Rows are points. To make a cloud, some directions were put in groups of two or more. Within a group, all points are equally far from the middle, so they leave a hole (a ring in 2 directions, a hollow ball in 3). The other directions are filled evenly. Then the cloud was stretched, turned, moved and blurred a little. How many holes are there, and how many directions does each take, smallest first?
(in the rows, 128 means zero)

Cloud (21 x 3):
[[165 152 137]
 [ 84 157 161]
 [111 140 184]
 [106 165 116]
 [ 78  86 135]
 [122 105 182]
 [131 124 109]
 [120 118 200]
 [164 166 124]
 [100 166 187]
 [ 80 118 141]
 [148 121 171]
 [129  85 128]
 [110 144 119]
 [ 70 142 158]
 [ 87 143 158]
 [150 191 186]
 [159 169  94]
 [110 155 144]
 [ 73 100 136]
 [ 70 154 113]]
Holes: 0

Cloud:
[[141 107 154]
 [133 132  54]
 [142  79 126]
 [103  99  95]
 [115 104  72]
 [ 88  98 144]
 [132  72  85]
 [137 171  93]
 [123 185 153]
 [125 117 172]
 [103 128  84]
 [ 84 163 110]
 [157 167  93]
 [169 153 111]
 [122 172 178]
 [113 186 120]
 [152  67 103]
 [ 70 110 150]
 [146 151 154]
 [127 120  58]
 [151  95 138]
 [169 138 128]]
Holes: 1 (2)

Cloud:
[[163 142 138 114]
 [ 69 153  76 101]
 [134 167  66  72]
 [114 111 125 177]
 [ 95 123 112  69]
 [ 88 123  86 153]
 [134 122 153  91]
 [ 86 109 142 150]
 [ 86 135 110 108]
 [113 117  92 115]
 [166 185 140  94]
 [134 181 112 109]
 [118 186 150 131]
 [120 132 108 104]
 [157 202  83 135]
 [ 97  93  75 136]
 [101 153 111 152]
 [157  96 131 119]
 [147 130  75  94]
 [109 175 127 153]
 [142 139 114 129]
 [126 131  44 181]
 [ 70  95  58 135]
 [162 153 116 139]
 [122 104 149 102]
 [ 54 193  81 152]
 [161 113 108  99]
 [102 156 103 132]
 [133 196 105 181]]
Holes: 0

Cloud, 54 rows:
[[139 144 130 180 114 120]
 [ 87 106 192 153  92  98]
 [121 140 178 176 148  97]
 [143  95 135  93 107  87]
 [ 71 114 130 138 145 120]
 [ 93 111 141 192 118  71]
 [159 115 132  85  59 160]
 [113  93 123 120  91  73]
 [181 118 138 131 118  61]
 [107 115  90 157 128 104]
 [127  88  87  84 135 161]
 [114 149 170 141  82 109]
 [165  87  96 162  68 130]
 [111  91 123 123  73 139]
 [108 110 207 144 138 109]
 [181 136 103 152 129 100]
 [ 97  94 128 115 138 138]
 [ 38  83 147 125 106 107]
 [ 68  93 144 104  73 103]
 [ 82  97  78 103  77 129]
 [ 80  87  90 118 144  76]
 [135  73 148  91 150 103]
 [204 141 174 130 129  83]
 [136 133 134 177 170 172]
 [129  74 144 148 129 163]
 [129 114 176 147 156 120]
 [135 139 104 147 115 119]
 [170 145  80 168  81 145]
 [ 92 103 119 183 112 139]
 [ 89 103 139 108 112  82]
 [161 131 148 157 155 145]
 [161 106 138 146  92  52]
 [115  77 155 173 166  83]
 [133 148 118 167  76 156]
 [112 110  97 152  64  96]
 [ 85 162 176 107 139 113]
 [117 104  98 172  92 169]
 [126  95 149  82  84  68]
 [ 65 181 116 126 148 104]
 [ 88  76 130 117 131  80]
 [106 121 168 144 146 134]
 [127  63 149 111 120 102]
 [120 133 205 165 144  75]
 [ 91  81 155 130  92 167]
 [ 98  71 114 198 102 133]
 [118  76 141 115 103 140]
 [164 134 140 148 113 124]
 [164  61 131 134 137  86]
 [123 149 126 107  89 100]
 [149 131 157 168  81 161]
 [139  68 171 122 163 161]
 [142  44 131 100  84 145]
 [154 134 170 166  50 146]
 [124  99 106 168  90 107]]
Holes: 0

Cloud, 83 rows:
[[ 46 127 149 125 119 157  97 167]
 [157 114  78 107  97 115 186 107]
 [ 75 140  79 157  91 160 121  99]
 [ 81 132 159 118 152 146  73 185]
 [132 120 162 127 121 123 108 163]
 [137 113 130 106 134 123 151  62]
 [ 85 106 109 126 121  49 112 170]
 [124 146 123 117 164 151 117 174]
 [ 87 172 157 103 177  85 118 103]
 [163 151 167  99 143 130  91 173]
 [132 127 155 134 208  60  99 175]
 [152 104  98 139  66 152 115 163]
 [ 87 148 152  58 136  91 154 185]
 [ 76 152 120  72  90 164 146 134]
 [ 88 179 150  90 139 161  77 161]
 [125 156 136 101 128  99 185 206]
 [ 81 232 140 129 142  86 120 143]
 [ 70 168  97  85 144  89 106  63]
 [ 69 136  82  94 104 139 145 159]
 [109 104  99  94 173  53 108 115]
 [145  86  99  92 125  98 120 102]
 [133 142 137  56  97 108  95 121]
 [ 96 181  88  62 124  89 132  91]
 [102 115  76 105 138  76 158  90]
 [135  97  85 103 101 158 117 176]
 [ 97 160  93 115 158 125 177  87]
 [143 120 138 130  93  60 144 156]
 [113 100 130  65  66  98 113 100]
 [128 156 102  91  89 165 147 136]
 [117 142 114 181 182  99 148 171]
 [ 86 123  92 139 149  98 124  90]
 [138 114  93  56  94  76 135 167]
 [152 152 105 116  84  64 101 141]
 [125 143 131  95 187 176 151 182]
 [ 94 165 129 122 101  85 153  93]
 [118 149 107 130  73 186 152  85]
 [119  79 128 155 117  94  86 126]
 [ 90 166 124  91  93 151  68 126]
 [ 80 121 111 108 138 143 157 152]
 [110 138 108  86 191  99 195 176]
 [110 106 125 144  85 121 172 181]
 [ 84 121  66 105 184  79 125 142]
 [143 128 157 110  97 116 111 152]
 [127  73  91 165 126 133  95 133]
 [ 80 120 111 151 106 132  81 174]
 [102 129 117 124 129 114 140 116]
 [ 86 160 163 156 113  96 125 108]
 [ 90 155 122 106 153 120 174 136]
 [113 150 133 132 105 148 126 217]
 [155 187  76 120  83 142 114 153]
 [ 68  88 103  81 112  59 129  83]
 [148 185 134 118 128 123 169 194]
 [ 78 133 117 134 155 181 136 141]
 [108 134 136  91  67 114 119  84]
 [ 72 151 114 145  88  96  94 152]
 [154 127 109 124  95 119 180 112]
 [129 165 122  93 202 134 175 171]
 [ 97 140 142 149 137 153 112 100]
 [ 67 127  99 109 139 142 155  86]
 [138 127 119  54 114  49 107 160]
 [110 148 163 133  83  86 179 174]
 [116 173 131  57  86 131 114  94]
 [118 161 114  68 155 118 159 149]
 [152 106 117 151 133 128  82 102]
 [106 126 158 146 152 107 142 190]
 [180 133 122 115 176 106 182 202]
 [102 179 150 143 173  71 144 120]
 [137 161  96 137  68 121 169 136]
 [132 191 116 117 146  90  93 141]
 [107 165 158 112 206  99 135 162]
 [ 76 153 126 106 152 145  51 115]
 [143 152  83  70 102 155 144 115]
 [ 81 136 121 138 160 164 141 109]
 [ 79 172 158 132 124 152 123 101]
 [ 89  71  76 123 132 109 168 127]
 [ 75 168 160  86 172  65 129 132]
 [136 136 105  72 153 142 119 119]
 [180 151 100 164 118  78 143 114]
 [ 69 118  97 124 128  84 172 172]
 [126  85  94  98  99  73 110 139]
 [ 61 115 104 114 124  88 152 101]
 [ 94 141 105 131 128  96 115 117]
 [153 161 126 115  67 117  98  95]]
Holes: 0

Cloud:
[[166 130 106 187 117 112 158 150 122]
 [ 72 130 157 123  70 141 143 105 107]
 [205 140 120 177  93 129 129 194  90]
 [ 77  94 147 124 103 187 191 108  55]
 [137 134 168 149 116  84  97  62 140]
 [107  83 126  96 104 122 157  90 134]
 [114 155 164 156 166 179 142 140 118]
 [125 146 142 183  75 133  80 143 159]
 [134 113 149 173  65 147 103 129 136]
 [132 147 182 126 118 116 134 163 122]
 [129 107 152 147 192  94 149  98 143]
 [ 89 140 114 163 154 161  87 144 105]
 [ 93 161 125 176 155  86 133 158 121]
 [155 126 212  92 167 104 136 116 123]
 [ 67 131 146 121 151 154 117 130 168]
 [143 139 161 136  91 114 195 201 105]
 [119 143 173 151  72 110  70 130 171]
 [124  71  99 102 157 164 209 139  90]
 [139 122 140 125 153 157 185 166 148]
 [107 155 181 161 118 102  94 128 170]
 [137  92 140 126 164 124 140 121 117]
 [155 116 196 184  96 137 133 119 118]
 [144 135  85 144 151 112 137 130 164]
 [151  72 122 191 134 125 169 121 160]
 [ 73 184 119 178 137 142 138  86 137]
 [144 163 142 105 101 110  75  94 182]
 [170 140 191  80 155 131 180 138 107]
 [116 110 144 203 170 129 134 148 113]
 [190 149 128  83  75 159 101 126 116]
 [110 197 110 140  88 194 128 148 112]
 [124 163 126 173  86 114  97 116 136]
 [121 118 184 150  70  63  95 156 143]
 [148 115 112 168  96 124  78 143  87]
 [114 123  88 153 163 157 117 124 161]
 [158  87 172 142 163 124 169 117 162]
 [156 112 138 156  57 118 120  86 182]
 [184 107 159 169  99  94 182 103 105]
 [ 77 113 120 124 114 122 107 192 129]
 [162 171 184  41 119 123 126  61 106]
 [ 94 106  92 162 110 133 152 115 103]
 [138  84 124 185  86  57  64 150 113]
 [ 89 121 151 179 134  50  92  86 138]
 [147 129 172 124 140  88 162 163 181]
 [127 149 189 106 152 109 155  53 131]
 [129 110 195 188 142 100  36 145 126]
 [132 132 118 110 144 112  86 123 144]
 [123  99  95 126  96 144 205 143 147]
 [123 112 100 193 107  95 163 184 139]
 [133 101 161 150 106  95 179 125 111]
 [ 71  60 155 145 143 136 173 138 154]
 [110 112 172 169 112 179 158 159 118]
 [135 151 124 123  85 160  51 122 161]
 [149  56 145 106 154 148 175 135 112]
 [133 131  86 114 126 156 161 159 137]
 [186 137 159 132  93 154 178 140  91]
 [175 154 156 162  83 133 178 141  87]
 [110  66 146  90 104 151 130 139 134]
 [147 107 136 100 167 140 143 148 147]
 [151 128 110 164  97 100 132 128  68]
 [119 106 131 149 102  73 183  88 143]
 [109 133 200 107 124 127 191  96 151]
 [162 131 189 153  45 133 128 147 108]
 [115  97  79 154 112  95 150 159  86]
 [145 176 117 113 106 153 144 148 131]
 [139 199 176 100 133 130 181  87  80]
 [185  83 111 171 168 137 167 104  84]
 [132 120 148 102 130 137  77  92 134]
 [155  91 142 155 163 108 158 127 109]
 [ 74 105 132  95  53 123 115 138 187]
 [116 134 110 131 145 127  87 121 155]
 [147  70 169 179 144 106 160 163 108]
 [149 143 130 191  83 142 190 127 150]
 [183 106 178 106  60 131 164 135 127]
 [154 197 169 185 112 102 124 100 146]
 [118 146 174 115 100 117 154  69  76]
 [185 169 137 167  68 116 137 173  94]
 [ 87 181 108  95  90 145 113 121 104]
 [ 63 124 107  97 159 145 151 101 157]
 [124  69 133 121 121 172 143 158 115]
 [157 141 159 139 101 140  82  77 140]
 [ 81 160 131 178 156 135 126 173 156]
 [141 143 153 159  52 128 163 154 124]
 [181  86  92  95  88 104 131  98 111]
 [126 129 154  84 131 200 173  71 110]
 [186 105 134 157 109  80 167 100 154]
 [137  97  74 137 187 135 143 108 145]
 [135 115 131 184  57  78  99 104 150]
 [145 113 133 187  97 160 190  86 104]
 [197 133 147 147 128 161 135  65  86]
 [157  99 200 167 133  91 114 111 157]
 [116 163 106 115 174 124 167 130 137]
 [104 172 174  73  83 136  77  92 115]
 [124 121 142 134 121 122  97 145 153]
 [178 174  90 133 123 178 117  95 164]
 [140 105 173 194 105  66  81 133 129]
 [ 69 137 172 148 123  79 145  64 122]
 [141 127 162 130 114 173 181 156  80]
 [111 130 136 140  89 120 100 159 159]
 [123 122 182 131 158  69 172 107 154]
 [174 137 200 132 119 129 114  88 175]
 [134 129 127 113 131  94 111 153 106]
 [159  87 182 127  81 139 170  91 163]
 [120 104 152 195 118 114 138  88 126]
 [ 90  88  87 184 108 134 148 197 157]]
Holes: 0
